Each row is a point. Two turns around zero, p and q, are shown by what they do to some points. Write where each new point lands after one turn and then the other. Backwards means that the second turn is done in reverse. Each puzzle has new turns, and all numbers are rounded.

Turn p:
[-0.05 -0.32  0.01] -> [ 0.05 -0.31  0.09]
[-0.07 -0.15  0.35] -> [ 0.03 -0.06  0.38]
[ 0.36 -0.20 -0.03] -> [ 0.39 -0.10 -0.07]
[-0.22  0.13 -0.27] -> [-0.29 -0.01 -0.24]
[-0.22  0.18 -0.02] -> [-0.26  0.11 -0.01]
[ 0.19  0.36 -0.03] -> [ 0.07  0.37 -0.15]
Turn q:
[ 0.18 -0.11  0.17] -> [ 0.20 -0.03  0.18]
[-0.14  0.21 -0.03] -> [-0.16  0.18 -0.09]
[-0.38  0.11 -0.02] -> [-0.39  0.07 -0.03]
[-0.30 -0.25 -0.09] -> [-0.28 -0.28  0.03]
[ 0.24  0.27 -0.03] -> [ 0.21  0.26 -0.14]
[ 0.40 -0.24  0.00] -> [ 0.42 -0.20  0.05]
Where do these land?
p, then q backwards: [ 0.01 -0.04  0.20] -> [ 0.04 -0.05  0.19]
q, then p: [ 0.10 -0.11  0.30] -> [0.16 0.12 0.27]
p, then q: [ 0.11 -0.01 -0.14] -> [ 0.08 -0.07 -0.15]
p, then q backwards: [-0.23  0.11  0.07] -> [-0.24  0.05  0.10]
p, then q: [-0.15 -0.08 -0.65] -> [-0.22 -0.48 -0.41]
p, then q backwards: [0.16 0.13 0.23] -> [0.15 0.14 0.23]

Turn p:
[ 0.16  0.02 -0.15 -0.15] -> [ 0.17 -0.08 -0.13 -0.13]
[-0.29 -0.17  0.09 -0.27] -> [-0.33 -0.05  0.06 -0.28]
[ 0.24 -0.19  0.26  0.19] -> [ 0.12 -0.18  0.34  0.19]
[-0.06  0.24 -0.06 -0.28] -> [ 0.05  0.21 -0.13 -0.29]
[-0.04  0.09 -0.14  0.51] -> [-0.01  0.09 -0.13  0.51]
Turn q:
[-0.09 -0.01 -0.10  0.51] -> [-0.15  0.32  0.02  0.39]
[-0.14 -0.04  0.24 -0.31] -> [-0.10 -0.20  0.16 -0.32]
[ 0.20 -0.22 -0.05 -0.13] -> [ 0.07 -0.29 -0.13  0.07]
[-0.02  0.35  0.11  0.24] -> [0.13 0.35 0.23 0.04]
[ 0.05 -0.07 -0.20 -0.31] -> [ 0.06 -0.17 -0.28 -0.19]
Where do these land?
q, then p: [-0.08  0.30  0.17 -0.11] -> [ 0.14  0.13  0.17 -0.27]
p, then q: [ 0.19  0.23  0.34 -0.20] -> [ 0.33 -0.14  0.28 -0.20]
q, then p backwards: [-0.12 -0.32 -0.14  0.28] -> [-0.29 -0.09 -0.12  0.32]
q, then p: [-0.14 -0.37 -0.31  0.02] -> [-0.29 -0.08 -0.37  0.15]
p, then q: [ 0.14  0.16 -0.06  0.01] -> [ 0.21  0.01 -0.05  0.06]

Turn p:
[ 0.09 -0.25 -0.36  0.03  0.11  0.06] -> [ 0.13 -0.34 -0.26  0.00  0.00  0.12]
[ 0.02  0.42 -0.29 -0.22 -0.06 -0.07] -> [ 0.15  0.16 -0.17 -0.38 -0.22 -0.22]
[ 0.14 -0.17  0.32  0.11  0.10 -0.27] -> [-0.05 -0.13  0.30  0.19  0.26 -0.18]
[-0.12 -0.26  0.42 -0.10  0.00 -0.09] -> [-0.23 -0.06  0.42  0.08  0.13  0.12]
[ 0.01  0.63 -0.30  0.03 -0.19  0.08] -> [ 0.14  0.42 -0.37 -0.20 -0.29 -0.27]
[ 0.22  0.04  0.28 -0.11 -0.18  0.01] -> [ 0.09  0.09  0.32  0.13 -0.16 -0.08]
[ 0.02 -0.24  0.36  0.06  0.06  0.06] -> [-0.07 -0.02  0.29  0.24  0.16  0.16]
[-0.28  0.09 -0.14  0.06  0.26  0.28] -> [ 0.01  0.18 -0.28 -0.14  0.18  0.31]
[-0.11 -0.26 -0.29  0.15 -0.10 -0.06] -> [-0.19 -0.29 -0.27  0.07 -0.05  0.04]
Turn q:
[-0.23 -0.03 -0.31  0.22 -0.23 -0.07] -> [-0.18 -0.05 -0.40  0.25 -0.04 -0.03]
[ 0.05 -0.07  0.17  0.07  0.02 -0.22] -> [ 0.02 -0.05  0.19  0.15  0.01 -0.17]
[-0.51  0.06  0.01  0.15  0.26 -0.26] -> [-0.27  0.03 -0.09  0.11  0.49 -0.29]
[ 0.20  0.06 -0.31  0.07  0.08 -0.11] -> [ 0.27  0.06 -0.14  0.21  0.06  0.14]
[ 0.08  0.24  0.39 -0.19  0.09  0.04] -> [-0.01  0.26  0.36 -0.24 -0.02 -0.08]
[ 0.12 -0.04  0.34 -0.07  0.04  0.39] -> [-0.12 -0.05  0.32 -0.32 -0.13  0.22]
[ 0.29 -0.22 -0.28 -0.26 -0.25  0.23] -> [ 0.31 -0.19 -0.23 -0.18 -0.38  0.19]
Where do these land?
q, then p: [ 0.41 -0.20 -0.12 -0.19 -0.20  0.09] -> [ 0.14 -0.16  0.11  0.27 -0.42 -0.01]
q, then p: [ 0.55 -0.15 -0.06 -0.03  0.11  0.00] -> [ 0.29 -0.02  0.19  0.44 -0.15  0.05]
q, then p backwards: [-0.25 -0.11  0.10  0.26 -0.18 -0.04] -> [-0.15 -0.18  0.02  0.19 -0.24 -0.18]
p, then q: [-0.19  0.21 -0.28 -0.07  0.20 -0.17] -> [ 0.33  0.04 -0.21 -0.19  0.14 -0.14]
p, then q: [-0.21  0.14  0.28  0.15 -0.11 -0.15] -> [-0.23  0.23  0.01  0.04  0.23 -0.20]
p, then q backwards: [-0.21  0.20 -0.01  0.14  0.05  0.19] -> [-0.09  0.31 -0.17  0.03 -0.01  0.09]
q, then p: [-0.33  0.44 -0.01 -0.12  0.07 -0.10] -> [ 0.06  0.22 -0.14 -0.43  0.16 -0.23]
p, then q backwards: [ 0.24 -0.52  0.11 -0.15  0.06  0.18] -> [ 0.39 -0.37  0.02  0.27  0.17  0.09]
